Rows are points. A path goes straight from each point to the next, and from the last back to the first. The post is the endless flat space through its rows: a point in 2 columns, a line in 3, a plane in 4, and so on, so that a path can go around it. How many times does the path go around the post? Going back the other way cancels.
In the rows, 128 means zero.

Post (1 x 2):
[[116 125]]
Path (17 x 2):
[[186 148]
 [124 162]
 [ 64 166]
 [105 144]
 [124 189]
 [197 140]
 [140 131]
 [140 157]
 [128 185]
 [159 141]
 [141 112]
 [126  60]
 [ 72 100]
 [ 32 123]
 [ 92 161]
 [136 158]
 [180 128]]
Times around: 1

Post (5 x 6):
[[139 128 135 161 162  60]
 [143 119 147 164 166 126]
 [156 113 132 131 220 100]
 [106 161 140  88  79  87]
 [ 93 148  38  96  30 123]]
Path (28 x 6):
[[150 134 110 149 204 117]
 [108 140 168 181 152  71]
 [ 85 102 139 112 165  64]
 [126  46 144 151 151 161]
 [ 51 110  81 138  94 120]
 [ 91 138 152 197 178  88]
 [109  66  57 114 213 124]
 [115  99 142  69  68  79]
 [191  96  56 168 208 108]
 [158 140  48 165 126 127]
 [117 155  40 124 102 116]
 [ 71 142 108 105 144  77]
 [ 74 107 113 101 134  95]
 [146  70 127 149 106 136]
 [152 129 129 117 130 129]
 [170 163  74 132 106 130]
 [112 160  91 123 136 137]
 [ 71 161  96  87 120  96]
 [101 128  95 106 122  57]
 [122  95 128 117 107  83]
 [168 115  84 101 143  80]
 [182 139  73 146 150 127]
 [150 173  91 139 170 127]
 [ 51 152  83 151  93 135]
 [ 78  94  96 114 139  96]
 [110 116 142  71  77  76]
 [153 118 130  90 153 174]
 [191 170 129  69 146 139]]
Times around: 4

Post (11 x 12):
[[179  98 100  96 184 186 133  89 110 178 130   9]
 [134  96 115 138 120 175 147  47 124 114 143 149]
 [111  99  99 140 122 146 142 136  86  74  94 135]
 [137 115 148 102 147  43  99 129 107  22 148 147]
 [171 107 180  51 172  98 162 193 162 104 107  90]
 [103 115 146 189  53 124 114 136 146 147  99  64]
 [133  89 113 169 145 167  92 146 200 149 126  72]
 [128 148  79  43 144  83  79 221 137 155 134  99]
 [ 89 115  91 223 108  51 123  98 147  98 117 181]
 [145 118 177 135 132 173 155 165  23 162 185  44]
 [116 125 164  80 166 136  90 176 126 147  92  88]]
Path (24 x 12):
[[115  57 147 173 119  91 101  61 149 138 162  88]
 [158  84 139  50 150 148 105 160 105 169  92 133]
 [174 107 166 121 144 179  72 131 167 174 109  71]
 [157 157  93 179 113  98 106 190 123  86 172 114]
 [ 94 152 158 166 158 120 111 138 158 107  93  38]
 [ 96 135 165  32 175 118 138 137 128 115  95  90]
 [ 65  82 126  87 101  71  72 170 148 125 142 118]
 [102  94 114 128 161 166  80 188  71 160 103  96]
 [192  96 164 153 152  77 125 100  85 189 117  50]
 [106 168 120 152  84 109 147 180  80 131  97 165]
 [ 80 208 183 105  80  66 138 156 112  85 103 165]
 [ 58 149 135 136 134 130  79  80 146  91  70 113]
 [151 173 138 109 111  96 231 169 105 134  90 167]
 [165 137 158  98  96  97 108 125  82 144 119 120]
 [143  86 135  97 101 113  42 131 118 130 117  69]
 [111  55 162 106 155 217 131 175  99 149 141 123]
 [131  89 130 105 131 150 166 155 133 123 121  93]
 [101 171  87  96 133 124 106 131 181 133 111  55]
 [ 85 154 153 153 119 130  49 199 126 103 146 150]
 [175 108 111 188 181 134 155 152 155 132 105  78]
 [161  73 123 108 145 169 131 126  69 116 125 165]
 [123  74 166 114 101 119  92 142  96  65 107  81]
 [ 91  75 174 130 128 155 154 142 125 111 133 119]
 [ 89 129 105 110 139 147  90 111 110 170 149 108]]
Times around: 0

Post (17 x 18):
[[131 165 103 180 154  97  55 119 165 150 178 128  96 123 122 122 142  93]
 [156 133 214 153  59 177 192 153 149  98 199 110 161  92  92 173 163 137]
 [119 163 144 103 160 109 183 192 169 126 126 125  84 117 118 145 174 127]
 [ 81 119 155  75 119 137 147 186 105 105 115 121 149 181  97 149  70 143]
 [118 105 146 157 145 197 126 100 178 105 174 154 143 151 136 155 105 200]
 [114  59 108 109  74 145 137 152 120 217 164  92 143  85 188 106 111 131]
 [207 138 126 156 167 103  82  64 113  82 183 162  86  51  93 141 168  94]
 [145  93  53 143  85 171 133 116 158  96 142 106 143  80 108  70 132 182]
 [187  94 114  57  59  62  90 106 121 112 112 135 192  77 137 171 133 137]
 [184 155  78  90 138 141  96 132 102 106 146 183 210  79  56 212 116 147]
 [112 135 131 171  79 197 131 174 133 204  91 131 114 154 176 204 168 130]
 [130 132  84 190  97  75 142  94  97 171 139  91 151 147 182  53 145 145]
 [115 121 146 143  97 163 132 111 130 154 142 154 170 196  98  41 130 180]
 [159 143 139 176 123  96  90 153 111 163 103 109 140 120 167  64 107 133]
 [150  79  79 137 106 124 135 116 194  80  94 211 165 130 180 146  76  81]
 [192 110  20  72 105  93 119 151 142  97 198 186  73 107 175 149 130 125]
 [182 200 122 169 149 149  64  64 108 150 117 101 202 124 162  82 170  86]]
Path (16 x 18):
[[146 124 140 158  96 185 135 176 172 169 138 114 162 153 144 177 146 136]
 [198  65  47  46  95 152  56 113 108 129 183  87 130  38 211 144 158 109]
 [172  91 114 177 114 203 106 108 129 142 145 168 116 137 178 130 175 102]
 [164 133 105  65 133  89 105 151 160 153 136 106 147 107 123 146 129 156]
 [191 101 176 122 100 107 123  83 165 156 132 142 137 123 194 198 174  72]
 [149  92 104 153 135 143 167 146 160 124 158 185 113 101 130 173 138  63]
 [165 162 154 103  84 162 106 152 162 128 129  94 125 174 132 100 126 217]
 [166 204  90 186  60 109 123 111 133  97 118  85 174 117 136 100 133 136]
 [ 64 144 140 205 137 174 144 150 167 116 136 153  82 172 143 127 149 192]
 [109 129 112 128 151 129  78 193 126 144 146 138 145 161 198 155 106 148]
 [151  68  78  96  46 118 112 124 115 164 116  99 176  88 126 175 140 128]
 [168  93 190 104 105 134 120 115 133 199 125 142 113 113 129 135 121 111]
 [102 165 140 101  97 113 169 149 138 207  97  78 157 111 177  87 142 175]
 [ 93 110  94 155 124  92 133 138 139  90 105 142 129 139 123  74  95 170]
 [111  47  36 119 164  70 100 128 138 135 100 190  63 110 145 118 128 158]
 [192  87 170 151 171 128 149 106 144 202 190 189  82  87 111 149 189 111]]
Times around: 2

Post (17 x 18):
[[ 92 149 194 150 100 107 156  89  99 107 150 141 131  94 113 106 119 134]
 [215 121 141 117 163 160 109 124 173  75 129 168  98  96  52 122  86 107]
 [172 118  96 111 178 102  79 145 162  97 192 134  97  52  81 122  84  85]
 [124  95 151  91 130  91 140  89 107  72 120 106 109  57 115 146 107 169]
 [136  90 118 124 177 168 115 161  61 129 155 140 102 150 175 168 135 107]
 [128  57 126 132 203 155 198 157  92 177 118 129 146 112 167 160  87  77]
 [141  77 154 139 192 132 143 174 102  75 136 111 150 137 187 119 100  74]
 [118 110 151 143 137  56 131  95 128 128 135 172 133  94 131 124 121 188]
 [160 122  94 107 138 106  73 164 176 100 122 112  82 127  45 127  67  94]
 [132  79 148 130 210 165 143 188 166 118 140  90 106 111 137 158 158  83]
 [117 171 149 101 114  97 123  48 138 126 142 100 140 121 162 108 110 197]
 [201  79 103  86 118  99 125 168 181  89 156 149  84 101  92  76 116  97]
 [175  71 138 162 193 151  85 147 121 140 103 109  45 109 191 135 118  51]
 [104  83 195  96 111  84  94  75  96 153 144 123 177  83 123 108 120 180]
 [ 91 100 124 135 146  85 122  41  80 121 126 113 135 116 118 110 160 164]
 [ 60 124 193  85 182  80 143  81  95 120 129 152 113 116 144  85 105 179]
 [111  98 101 127 183 180 115 196 110 116  75 142 128  85 184 124 144  54]]
Path (22 x 18):
[[158  80 111 124  79 148  72  76  56 102 177 137 115  79 125 117 144 166]
 [139 157 167 131 221 163 141 164 149 107 171 112 110 172 143 133 154 143]
 [186  66  80 114 131  98 151 143 107 115 116  94 148 136 167  94  91  70]
 [129 104 165 124 150  69  74 168 154 134 167  97 106 122 161  87  63  50]
 [161  81  95 120 168 155 180 133 139  88 124 229  77 105 198 128 145 144]
 [134  63 113  93 155 143 117 212 113 144 179 168 137  58 184 150  64 106]
 [156  48 166 122 117  88 122 122 147  62 163 106  84 144 164 156 162 109]
 [172 118 120  65 117 111 169 185 135  90 143 159 107 148 152 154 111 139]
 [ 95 212 151 129 188 195 149 156 130  98 130 173 163 166  94 117 136 131]
 [108 133 140  95 133 103 139 204  93 100 144 165 152 117  82 115  55 169]
 [125 142 148  70 195 149 135 179 126 115 168 155 174  73 123 129  58 130]
 [137 122 174 138 213 110 145 114 123 146 136 139 102 132  74 139  98 177]
 [216  97 110 163 116 130 125 118 117  85 149 130 116  67  98  78  65  71]
 [130 144  43 171  87 192 128  45  69 104  80 157  55  93  72 163  85 111]
 [147  78 145 124 103 116 145 108 135 123 116 133 151  74  95 104 101  83]
 [199 125 134  62 178 132 129  61 118 171 200 115 109 107 148 150 167 146]
 [111  83 140 109 199 162 127 123  25 156 158  57 126  98  70 166  82  64]
 [175 130  88 120 191 187 148 192 126 110 106 107 221 116 154 203 133  99]
 [201  98 159 101 139 162 185 168 148  58 130 153 132 138 127 124 106  97]
 [179 175 111  57 160  59 130  91 119  66 170 139 168  81 233 104  78 193]
 [114 115 110 119 170 117 141 124 137 169 160  53 133 108 123 129 107 113]
 [126  38 164 134 186 115 129 100  47  56 182 117 197  82 130 119  94 164]]
Times around: 1

Post (17 x 18):
[[122 126 138 100 126 156 111 132 116 121 100 178 176 123 124  89 109  94]
 [159 131 153 124 101 132  98 134 119  71 104 169 112 141  89 143 110 109]
 [124  78 114  93 125 109 122 142 161 106  96  91 141 173 120 168 180 172]
 [110 101 124 164 109 146 101 122 161 146 109  63 126 152 111 179 156 142]
 [161  99 136 120 104 154 109 116 123 110 137 120  76 138 103  88 134 124]
 [108 121  98 132 117 119 158 133 152  81 110  69  98 150 154 118 122 116]
 [ 97  90 155 113 131  78 144 132 142 132  74 122 140 148 133 140 139 146]
 [ 95  86 133 100 126 117 225 121 121  95 105 115 124 167 134 134 126 131]
 [ 96  99 128  98 172 104 190 145 152  96 143 107  90 148 125 110 119 133]
 [117  99 103 149 122 127 141 145 161 140  75  73 122 131 114 161 203 127]
 [135 173 163  97 116 115 138 135 108 131 137 158 167 128 121  85 130 109]
 [106 156 126  78 122 123 166 183 105 143 117 151 151 116 152 109 107 147]
 [154  99 139 145  99 104 125 101 142  76 152 164 108 138 110 128 119 122]
 [136 125  92 148 131 150 104 105 156 151  91 106  88 169  87 145 168 140]
 [182 136 123 113 130 139 114  83 134 124 135 135  87 117 131 130 117 113]
 [156 147 152  86 133 134 160 177 115 155 117 171 200 130 123  72  71 117]
 [122 110 152 123 155 127 164 160 128 105  80 117 169 135 157  96 151 167]]
Path (27 x 18):
[[145 123 168 139 150 120 113 166 157 108  44 120 154 165 125 120  99 165]
 [140 166 118 111 102  96 130 142 149 178 142 103 123  78 121  86 132  78]
 [ 94 175 113 133 121 172 137 134 106  93 101  73 135 125 155 132 165 142]
 [ 67 159  79 106 150 109 144 134 151  88  99  87 122 136 135 152 160 118]
 [191 108  83 104 151 157 147 149 119 110  99 147 107 140 121 109 112 132]
 [163  69 150 117 114 106  89 153 132  97 112 147 158 237  67 149 215 187]
 [139 103 157 108 115 124 111  92 164  99  97 128 151 149 143 142 128  99]
 [137 122 166 149 118 112 121  80 169 122 107  88  82 125  92 117 138 120]
 [112 176 115  97 127 121 122 129 126 160 112 104 136 126  95 143  85 118]
 [156 164  98 161  94 152 112  85  98 163 138 119  96 136 124 155 126 102]
 [163 128 155 109  91  73 138 196 130  51  86 137 195 151 149 147 115 111]
 [ 95 100 127  87 108 120 191  98 153 139 122 162 134 196  85 157 137 121]
 [148 149 114 105 107 135 139 128 157 152 111 134 120 130  89 114 143 113]
 [118 149 144 116 113 121 149 143 148 128 102 155 158 154 115 152 138 180]
 [146 112 165  43 135 101  77  76 122 120  94 148 125 126 107 110 157 143]
 [ 96 102 100  86 148  79 114 104 156 177 115 182 165 181  43 189 183 146]
 [194  92 107 167 108 145 125 119 146  95  97 139  87 174  94  88 114  99]
 [158  83  85 154 143 138 126 126 206 165 105 108 156 119 148 134 147  99]
 [154  72 125 110 118 192 161 179 155 152  88  83 121 142 107  72 249 152]
 [119  75 184  44 109 105 155 113 112 101 110 217 153 172 162 154  91 174]
 [ 83 113 171 101 132 142 197 137 132  88 128  78 129 107 194  96 101 134]
 [131 112  92  93 159 203 138 185 128 144  87 154 116 128  96 113  57 138]
 [111  88 124 119 149 120  99 117 148  95 124 105 155 162 128  66 119 161]
 [205  96 140 149 141 135 126  99 113  65  77 163 156 138 141 107 156  89]
 [179 154  71  72 121 163 110 188 140  72 152 103  63 154 130 115 194 137]
 [ 89 166 122  91  56 160 125 182 108 120  87 127 101 150 101 193 116 141]
 [109 123 115  78 157  58 182 129 192 122 128  98 115 133 116  82 144 114]]
Times around: 4

Post (17 x 18):
[[130 168 140  60  92  55 104 125  80 150  87 101  70 146  95 152 109 124]
 [150 112  77 183 178 125 124 133 163  56 134 113 134 100 133 151 141 170]
 [115 165 140 134  87 114 105 159 111 145 125 133 113 125 155 120 158  70]
 [121 130 137  76 125  84  89 138 153 111 123 183  86  78 164  71 168 112]
 [117 121  69 163 121 144  97  75 197 100 155  87 189 159 142 164 150 179]
 [ 98 169 149 154 156 127  34 134 142  96 147 144 129 134 171  49 184  92]
 [154 177 151 128 131 114 207 113  76  61 125  80 133  95  89 123 105  98]
 [155 116  77 173 150 165 106 141 194 104 125  92 183 131  88 106 185 170]
 [114 116 152 135  82 110  91 101 151 179 110 120 100 146 139 112  94 127]
 [141 153 126 113  79 104 107 104  75 135  80 140 125 150 149 108 103 110]
 [126 140  73 126 131 153  43 180 199 141 140 154 159  47 103 107 123 176]
 [185 151 131 128 133  91 173 115 121 105 136  97 153 170 127 122  87 129]
 [125 150 113 165 186 129 147 142 203  59  89 110 185 119 128 131 150 150]
 [151 131 148  88 141  97  91 111 129 179 105 112 137  82 146 141 133 130]
 [148 126 150 115 136 105 106 112 142 143 129 167 130 133  99 150 115 112]
 [147 133 114  98 159 122 172 112 114  82 107  95 101 131 133 122  96  64]
 [116 157 138  95 142 119 142 115  85 154 118 137  91 128 139 113 112 129]]
Path (25 x 18):
[[116 143 135 116 173 124 168 156 142  96 113 148  90 106 171 133 114 175]
 [ 92 147 184 123 128  87 139 130 148  98 139 153 167  69 149 143 112 147]
 [124 132 167  79 137  81 141 136 133 157  98  89  88  73  98 114 127  99]
 [158 153 117 155  67  94  85 107 209 119 190 159 116 139  85  26  76 164]
 [118 120 152 106 117  72  86  35 107 157 137 120  57 143 201 131 125 179]
 [140 164 203 157 180  82  86 196 159 142 156 107 142 162 112 155 138 137]
 [170 163 124 116 152 133 102 185  82 197 110 117 188  79 119 107 158 160]
 [117 130 100 130 166 151 162 138 166 106  81 129 169  57 191  95 133 100]
 [106  50 132 168 200 166 101 109 203 168 113  96 171 128 160 142 134 172]
 [125 145 156  88 195  84 126 180 164 122 135 142  76  76 126 155 138 154]
 [120 232 173 111 136  69  51  98 105 111 103  31 108 102 131 155 140 103]
 [ 82 186 116 175  66 129  35 106 127 177 125 110 179 200 137 136 163 137]
 [132 109  88 184 170 145 116 144 143 148  92  92 175 170 138 130  93 157]
 [150 119 172 131  89 126 128  50 129 122 137 107 172 214  82 148 145 107]
 [187 124 135  85 128 132  43  90 147 157 149 156 117 159 145  56 128 106]
 [146 155 176 161 125  50  84  75 165 198 143 105 143 200  86 173 156 157]
 [ 99 125  72 101 118  94  37 125 122  64  96  49 103 117  85  49 159 159]
 [196 109  90 205  60  91  78 114 180  78 151 117 245 191 134 201 132 137]
 [149 180 135 158 115 180  78 121 165 128 106 124 194 100  29 129 165 214]
 [ 95 231 155  93  65  79  91 130 128 119 125 122  96 123 107 113 165  57]
 [192 182  87  90  91  57 111 122  49 124 106 135 191 193  26 178 242 114]
 [173  53  86 125 197 138  32  81 184 124 173 126 149 139  97 141 128 172]
 [112 155 119 155  83 165 109 119 223 120 120 111 209 215 126 108  74 173]
 [201 120 133 141 110  36 114 118 121 108 161 151  53 127 143 153  96 133]
 [149 235 151 126  52  54  97  91 101  79 137 117 171 153  70 149  87 115]]
Times around: 2

Post (17 x 18):
[[136 108 147 136 161 145 151 126 141 126  94 148 135 123 164 116  85 103]
 [ 76 128 102 120 124 124 160 118  68 166 132 155 162 102 136 206 159 144]
 [108 133 137 144 147 173 152 127 128  82 142 121  88 162 141 133  68  85]
 [115 105 159 122 130 126 160 145 151 110 136  98 108 115 162 149  81  83]
 [ 84 173 137  99 121 100 132 120 118 173 132 168 147 158 117 217 204 138]
 [125  82 154 114  82 147 142 146 127 139 102 102 166 153  83  82  98 109]
 [ 97  95  97 201 155 123 167 150 150  85 170 133 121 155 151 133  99 113]
 [ 75 139 122 137 144 115 109 153  98 180 112 157 139 128 129 200 122 154]
 [ 97 171 163 138 120 128  97 146 101 172 150 184 190 106 118 169 169 183]
 [ 87 143 128 173 119 120 119 111 132 140 124 137 133 110 107 204 150 138]
 [173 124  94 166 138 139 140 150 146 113 163 153  89 138 133 109  93  78]
 [ 88 108 143 125  58 123 173  99 107 197 149 184 132 141 134 194 148 199]
 [124 111 147 166 144 159 157 164 126 113  99 109  77 132 162 109 104 110]
 [144 133 127 155 162 111 175 167 124  81 111 124 109 135 132 124  68 116]
 [138 122 109 121  89 150 132 136 126 140  98  65 168 130 168 100  72 151]
 [143  73 132 111 124 142 127 117 112 103 115  78 132 131 120  64  67 159]
 [122  96 155 109  70 110 114 103  98 124  87 112 164 123 137  55  75 102]]
Path (28 x 18):
[[147 121 109 143 145 127 103 154 117 149  81  87 112 152 179 108  67 158]
 [164  85 133 127  68 172 174 108  80 199 111 168 132 112 109  82  78 124]
 [127 165 102 108 187  93 159 168 151 120  73  50 133 107 115 188 107  77]
 [ 91 110 106 161 119 100 123 157 123 134 153 147 200 103 114  84  89 135]
 [122 162 132 106 150  65 168 134  94 113  76  73 161 132 128 163  86 132]
 [102  59 111  91 108  87 213 119  89 148 121 145 112 184 177 119 107  94]
 [123  22 123 165  68 161 134  63 159 148 215 196 135 136 122 150 140 144]
 [155 125 107 141 148 107 131 212 132 133  90 141  97  78  88 162 189 111]
 [142 133 125 122 109 143 159 152 131 145  91 107 114 164 168  81 106 159]
 [140 134 139 174 115 155 139 124 112 131 163 163 167 107 133  69 136 140]
 [ 95  96 122 118 123 170 155 117  71 135 116 137  93 113 145 120  87 202]
 [ 92 204 166 121  73  93 128 155 155 125 140 146 125 149 149 225 116  88]
 [110 133 139 150 163 183  82 113 153  73  98  74 132 155  98 189  60 105]
 [110 143 100 169 166 114 157 166  87 104 137 117 149  92 158 164  64 120]
 [103 135  69 148 158 127 145 112 119  72 124  79 129 159 154 122  65  79]
 [ 61 122 124 152 113 133 121 123 126  89 136 112 140 112  87 149 126  69]
 [133 126 101 153 128 109 154 186 132  77 210 140 145 173 104 105 203 197]
 [ 61 116 160 142 171 158 160 156 139 102  76  74 127 179 145 206 124 107]
 [112 120  77 152  81 131 162  92  82 184 214 163 164 133 153 195 125 101]
 [ 66 125 135 177 144 120 139  94  99  95 172 152 107 120 106 172 105 137]
 [126 122 156 182  56 107 147 144 159 172 153 225 177 116 124 103 109 127]
 [147  78 175  83  30 159 150 130 157 173 143 158 142  80 170 129 145  95]
 [ 58  54 114 131  80 119 193  73 104 129 170 132  84 146 162 249 111 174]
 [138 162 121 205 126 160  92 143 142 166 200 152 132 118 113 206 135 174]
 [145 130 195 171 131 111  96 161 135 146 107 117 147 123 104  64  79 148]
 [ 96  84 144 188  90 154 141  88 151 147 150 189  85 149 103 137  86 183]
 [ 68 122 144 110 135 100  98 152 106 147  88 116 147 112 132 171  65 126]
 [129 123  91 134 133 138  85 134 133  94 195 145 166 112 150 159  78 137]]
Times around: 3
